Each row of a before or after table is a point. One or more steps were done to the points. Then noise was added and the rows were shuffled. The steps act on how far a point lies along the listed directions, d1 being the first. What was done? A step turns or swaps two directions, mirrors them in a line or flattens them onto one, adds a multiple of one to another, or multiplies one. Angles are multiples of 10 degrees, from the lower direction toward the higher: turns from -170 to 170, lines from 10 to 170 but not 90. Use the fewest steps. Two steps may share a direction if one is a turn and the other turns, adds or multiplies; they go together, in the order done. Otherwise the lowest direction goes first.

Directions:
(1): [ 44 -11  35]
(2): [-21  37  39]
Before (8 x 3):
[[ 23  -1  18]
 [  6  33  41]
 [ 26  43  49]
 [-65  13 -39]
 [-15  35  60]
 [-45  18 -14]
 [-24  -3 -44]
 [-18 -14 -37]]
After (8 x 3):
[[ 63   7  32]
 [ 39   6  33]
 [ 35   1  64]
 [ 23 -14  -5]
 [-31  32  24]
 [-42  23 -15]
 [-37  11 -20]
 [-61  44  20]]
Steps: turn d1 and d2 by -50 degrees

Directions:
(1): [-15  10  30 -25  44 -61 -33  14]
(2): [  2 -11 -17 -33  70  36  24 -23]
Before (12 x 8):
[[ -24  -12   19  -21   92   18   11   12]
 [ -27    6  -15  -41   86    4    3   29]
 [   1  -25    1   25  -30   15   19  -11]
 [  -2   14    4   43 -102   -2  -12   21]
 [ -26  -12   -6  -15   15  -10   -4   19]
 [ -17    7  -13  -13   30   70   36  -42]
 [  -5  -18  -15   59 -108   28   10   -7]
 [ -21    3   47   -8  -61  -94  -48   18]
 [   8    9   -2   23  -24   14   13   -2]
 [ -21   31   23  -16    0  -50  -21   13]
 [   8    9   -7  -25   37  -17    6   12]
 [  18  -22  -57   46  -71   94   73  -15]]
After (12 x 8):
[[-22  10  -8  -6  11  61  32 -35]
 [-23  10  -8 -32  67   1  -7  37]
 [ -3   4  -2  38 -78  14  -1  14]
 [ -8 -20 -21  49 -91  36  13 -14]
 [ 13  11  -9 -21  32 -20   6  21]
 [ 15 -20 -62  43 -70  93  70 -14]
 [-19  29  13 -18   7 -46 -18  11]
 [-28  -9  -6  -7  16 -11  -3  18]
 [  4   6   0  22 -14  16  18  -5]
 [-15  -2  49 -24 -35 -82 -37  14]
 [-22  -6  22  -6  70  11   8  18]
 [  2 -27   4  22 -28  17  20  -6]]
Steps: multiply d2 by 0.7

Directions:
(1): [  2 -29   2 -13   9 -26  35   9  27  48 -81  27]
(2): [-20  33  53 -29 -20  59   9  14  55  25  16  13]
(3): [ -2  -4 -67 -16  14  42 -34 -29  15  54  -2 -37]
(4): [  3   6  35  11   9   7 -78 -47 -13   2 -30  49]
Before (11 x 12):
[[  0   7   3  -6  -4 -12   8  13  10  -4  16  -6]
 [ -6  -3 -14  -9  -6  31 -23  -3  12  20  18 -10]
 [  1  18  38   3 -10  13  16  23 -10 -46  46  11]
 [ -8   8   3  -2   1  25  -3   5   9  -3  25 -14]
 [  6 -13  16   6   7  -7   7  -7   1   0 -30  28]
 [ -7   7 -22  -1 -11  -1  18   9  -8 -20  36 -21]
 [-17  17   2  -2   2  31 -20  -2  20   8  36 -22]
 [ -2   3  -1   9  -7 -14  18  15 -11 -13  13 -12]
 [-21  31  -3 -11  -6  43 -28  -6  10  -1  36 -15]
 [ -8  17  32 -13 -14  30  25  16  26   5  20   7]
 [ -4   3  -4   4  -7   9 -11 -14   1   1  -1  -1]]
After (11 x 12):
[[ 10 -31  20   3  19 -19  -9 -24  10  33 -89  60]
 [-19  37   6   6  -6  48 -37  -3   4 -27  95 -42]
 [ -5  10 -11 -15 -10  34  34  18  22  14  33 -27]
 [-10  23 -46  -2 -25  12  50  38 -15 -54 111 -72]
 [ -2   8  12   6  -7  14 -28 -23  -7  -7   4   8]
 [ -4   4 -25  10 -13 -11  44  31 -13 -21  42 -44]
 [  0   6 -18  -8  -5 -11  27  24   7  -7  34 -30]
 [-23  59   4   2 -13  68 -67 -17 -15 -47 108 -33]
 [-11  21  -6   2  -4  35  -6   9  -3 -26  68 -37]
 [ -8  11   5  -3 -13  37 -30  -1   7  -2  42  -6]
 [  2  31 -17  12  -9  38 -17   9 -40 -72 122 -45]]
Steps: multiply d1 by 3; flatten d2 and d3 onto the line at 30 degrees; multiply d4 by 3

Directions:
(1): [-27  13 -67  18  57 -28  43 -20  11   5   2  36  19 -14 -25  30  72   5
 -22 -32]
(2): [-12  20 -42   2 -18 -24   4  28  61  19   7  46  46  67  -8 -12 -43  -2
  52  22]
(3): [  1  -6 -27 -24 -15  18  30   2  20 -44 103 -44  45 -41  13   7  -6   6
   2  21]
(4): [ 29 -39  -2  19 -82  17 -19 -32  28  33  19   5  24  22  -7 -37  58   8
 -25 -48]
(5): [-27  -8  58  -8 -15  16  22 -49  14 -57  -3  34  -5   1 -63   0  37 -24
  55  32]
(6): [-20 -10 -53 -34 -15  19 -38 -66  17 -65 -34  18  -9  20  19  16 -35  15
 -51   7]
Before (11 x 20):
[[-19   6  19 -28   6  -7  17 -24 -18 -57 -11  12 -14  -5 -13   4 -24 -23
   17  39]
 [ -4 -21   8 -25 -74  28 -55 -55  19 -16 -66  35 -37  55 -20  -3 -25  -4
  -36  -3]
 [ -5  14 -46   6  24   6  24  46  28  -7  33  -2  34   0  11   2 -15  -2
    7   5]
 [-26 -10 -18 -10  -8   1 -22 -65  26 -17 -71  55 -15  25 -23  11  20  12
  -17   0]
 [ -1   1 -15 -20 -10  15   3  -9  17 -34  48 -16  15 -26  -3   0   7  17
    5   3]
 [ 10  -7  45  -4 -30 -12 -13   3   1  18 -18   7  -8  20  -3 -19  23  -9
   27  -7]
 [ -5 -10  14  -8 -69  20  -2   3  37 -14  54 -13  31  21  -4 -41 -22 -13
   47  31]
 [ -7  23  21 -30  13  22 -15 -48 -34 -51 -37   6 -35 -18   6  28 -29  -4
  -13  21]
 [-20  20  46 -12  11  25   3 -11  -3 -60  -7  16 -12 -14 -11  12 -28 -22
   55  67]
 [-10  24  21 -19  25  11 -11   1 -49 -58  -8 -30 -27 -41  13  25 -23 -11
  -20  26]
 [ 12  13  -2   9   7 -20  -1   3  -5  28 -13  11  11   8  14  -5   1   6
   10 -19]]
After (11 x 20):
[[-13   7  37  38 -29 -19  -1  19  23  57 -39  49  -1  61 -40 -44  23 -25
   67   0]
 [-14  35  -9 -17  43   6  64 -18 -15 -46  73 -12  24 -66 -15  41  31  -8
   17  18]
 [ 12 -12  61  -3 -26  -7 -13  -7 -16  14 -24  -1 -22   5  -6 -16  38 -10
   17 -12]
 [ -2  15 -28  11  17   0 -26  38  20  16 -62  33  -6  51  17  -9 -47  -3
    0  -3]
 [-26 -13   7   7  24  -2   1 -69  -8  -4 -74  45 -32 -15 -41  22  80   9
  -27 -23]
 [ -6  -7  20  32  14 -10  31 -23 -20  51 -40  37 -34 -13 -70  16 117 -14
  -26 -57]
 [ -8  13 -35 -16 -14   2  12   6  46 -22  55   7  38   4  -9  -4  -5  16
   33  13]
 [ 15   6  14   5   1  -8 -26 -11 -24  21 -45   5 -17   8  24  -7 -10   8
  -11 -23]
 [-26  12  17 -13  26 -20  49 -13 -14 -43   9  23   2 -14 -35   8  13 -28
   38  33]
 [-27  29  54  10  38   8  35  -1  -3 -37  -5  38  -5 -18 -42  16  18 -31
   78  57]
 [-16  35 -31 -23  28   1  53  30  -3 -71 121 -51  52 -70   5  34  -7  -9
   16  44]]
Steps: swap d1 and d6; turn d2 and d3 by -70 degrees; multiply d3 by 2.5; multiply d5 by 1.3
